Each row is a point. Each copy is the shape, with its points in the same order, turned, moved and blurred by noise. Some copies are also mirrored. Which?

Shape (6 x 3):
0:  -8.9   8.7  -2.9
1:   9.6  16.8  -7.1
2:  15.2   3.5  -3.7
3: -14.8 -22.6  10.1
4: -19.5  -4.8  36.2
5:  -5.8 -35.5  23.2
Copy 1:
0:  -8.4   3.1  -4.0
1:   7.4  12.9   8.3
2:   4.6   5.7  18.3
3: -29.8 -18.3   8.2
4: -48.4   7.2   3.0
5: -37.9 -25.2  26.3
Copy 1 is: only turned
Copy 2:
0:   3.5  -2.2  14.4
1:   3.7   9.1  -3.1
2:  13.0  -0.3 -11.0
3:  26.8 -29.0  14.7
4:  -1.4 -44.8  15.8
5:  33.0 -44.2   5.5
Copy 2 is: mirrored
Copy 3, 6 rows:
0:  -8.5  13.4   5.2
1: -22.1  -6.2  -2.3
2: -10.5  -9.8  -8.4
3:  26.7  10.7  -6.2
4:  28.4   2.3  24.8
5:  39.4  -5.4  -5.8
Copy 3 is: mirrored
Copy 4, 6 rows:
0:   6.6  14.8  -0.8
1:   8.6  13.3  24.2
2:   9.8  -1.4  15.9
3: -12.7  -6.0 -20.6
4: -35.6  12.1 -12.4
5: -26.9 -25.8 -19.8
Copy 4 is: only turned

Shape, 9 rows:
0:  -8.9  10.8  -1.9 -23.8
1:  -8.8   6.6 -19.9 -19.9
2:  -7.5  22.3 -16.1 -29.5
3: -10.4  13.0 -20.2   4.0
4:   3.6 -13.1  -8.8 -23.2
5:  16.2  23.1   8.5  23.3
6:   4.4  -2.6 -60.2  31.7
7:   9.0  21.6  -2.8  -5.7
8:  -0.5  24.6  16.6  15.8
Copy 1 (9 x 4):
0: -22.8  -6.2   0.4  -0.5
1: -25.4 -12.8 -13.3 -11.9
2: -24.7 -23.9   1.3 -10.8
3:  -2.0 -14.2 -23.8  -5.6
4: -28.0  12.0 -10.8 -20.4
5:  31.2   3.4  -0.4  -2.1
6:  14.5 -16.8 -62.5 -34.4
7:   3.3  -8.6   4.7 -10.3
8:  18.3  -0.9   3.3  14.5
Copy 1 is: mirrored
Copy 2 (9 x 4):
0:  -7.2  13.1  -4.5   1.6
1: -18.8   3.4 -10.4  13.0
2:  -9.5  17.6 -14.1  12.6
3:  -5.3  -9.4   2.6  24.1
4: -18.0  -0.3  -9.1  -3.9
5:  34.4 -22.3   9.7  10.5
6: -22.6 -54.6 -10.7  48.3
7:  15.0  -1.4  -5.6   9.9
8:  29.5 -11.2  19.3   7.7
Copy 2 is: only turned
Copy 3:
0:  -2.5 -21.8  18.1  -6.8
1:   2.9 -26.9   1.6 -15.9
2: -11.7 -33.3  10.3 -19.5
3:  -5.8 -13.0 -13.1  -3.7
4:  17.9 -10.9  16.3 -19.5
5: -26.1  23.4  -3.6  -2.6
6:   9.1  -1.8 -58.9 -25.1
7: -20.9  -2.7   6.8 -14.7
8: -26.2  10.0   6.2  11.1
Copy 3 is: only turned
Copy 4, 9 rows:
0:   4.2  23.8  -0.9  -8.5
1:  -0.6  10.8   0.6 -22.0
2:  10.8  23.4  -8.9 -25.8
3: -15.1  -2.6 -11.2 -10.4
4:  14.0  10.7  20.2  -5.2
5:  -4.0  -1.6 -35.2  24.5
6: -16.1 -54.3  -6.8 -15.7
7:   8.7   9.2 -21.5  -0.7
8: -10.4  13.4 -29.4  21.2
Copy 4 is: only turned

Shape, 11 rows:
0: -24.7   5.4  12.8 -13.2  15.1   2.9  10.1  27.5
1:  25.5 -27.0  -6.6   6.5  -1.8  27.7 -10.6  -9.9
2:  40.4   1.6   1.3  -3.7   9.1  25.6  -5.8  -2.9
3:  29.7  -8.0  -6.6  11.1 -20.1  35.8  -2.3  -6.8
4: -19.2  18.9  37.0 -18.4   5.2  -0.6  -1.2   2.1
5:   8.4   3.3  16.8 -26.6  -7.0 -11.3  15.4  11.2
6:  31.7 -23.7  10.0  15.0  11.0  23.5   6.4 -12.6
7: -20.2   4.2 -11.4 -31.6   0.4 -28.2 -10.0  -9.2
8:  -7.2 -17.8  25.5 -12.3  -3.1   5.2  -9.5  15.0
9: -23.0 -12.3  -5.7  29.1  -6.4 -42.3 -29.7  15.7
10: -27.0 -12.6   5.5  22.7  -7.2 -18.3   1.8   2.8
Copy 1 (11 x 8):
0:  -7.6 -17.7  20.4 -25.9  11.8  -4.4  -4.6  20.3
1:  -4.0  11.5 -24.2  19.4   1.3 -27.0 -15.1 -27.0
2:  14.4  25.0   3.4  18.7  17.7 -29.0  -6.5 -15.3
3:  -4.3  14.7  -4.5  30.1  -9.4 -21.8  -0.3 -29.5
4:  19.9  -3.5  24.1 -37.6  -8.3  -0.1 -10.3   0.5
5:  28.2 -12.8  15.2  -7.5  -7.9 -20.1   6.1  16.3
6:   7.3   6.1  -4.3  23.4   7.5 -28.3 -35.7 -20.0
7:  22.0  -5.7 -21.8 -27.2  -4.1  12.8  10.2  21.6
8:  -3.5  -9.5   0.8 -28.9 -10.9 -25.9 -14.1  -0.1
9: -25.6  12.6 -24.7 -13.5 -35.1  12.0 -19.8  43.4
10: -15.5 -10.5  -4.6  -7.2 -27.7  14.3 -22.9  16.8
Copy 1 is: mirrored
Copy 2:
0:  14.5 -14.1   6.3  -3.0  29.0 -29.9   0.7  -7.3
1:  -9.3 -19.0 -26.1  -9.2  12.0  39.4 -17.2 -11.8
2:   5.8 -12.6 -15.9 -37.9  21.0  36.5  -7.9 -11.0
3:  -8.8  -6.5 -27.7 -26.7  -2.3  32.7 -27.8  -9.5
4:   7.9 -22.3  36.4 -14.9  13.4 -14.5   1.2 -14.8
5:  10.4 -34.5   9.3 -25.9  13.2  -6.9  -6.1  17.8
6:  18.3 -27.4 -23.6 -10.1   7.8  39.7 -14.8 -20.1
7: -16.6 -16.5  21.3   2.2  15.6  -2.5  27.4  25.4
8:  -0.5 -30.8  12.4   0.5  25.2  -0.8 -20.6  -6.7
9:   6.9  14.4  23.7  45.4  20.7  11.4 -15.2  26.9
10:  12.5  -5.1   9.3  31.9  -2.3  -2.5 -10.7   6.0
Copy 2 is: mirrored
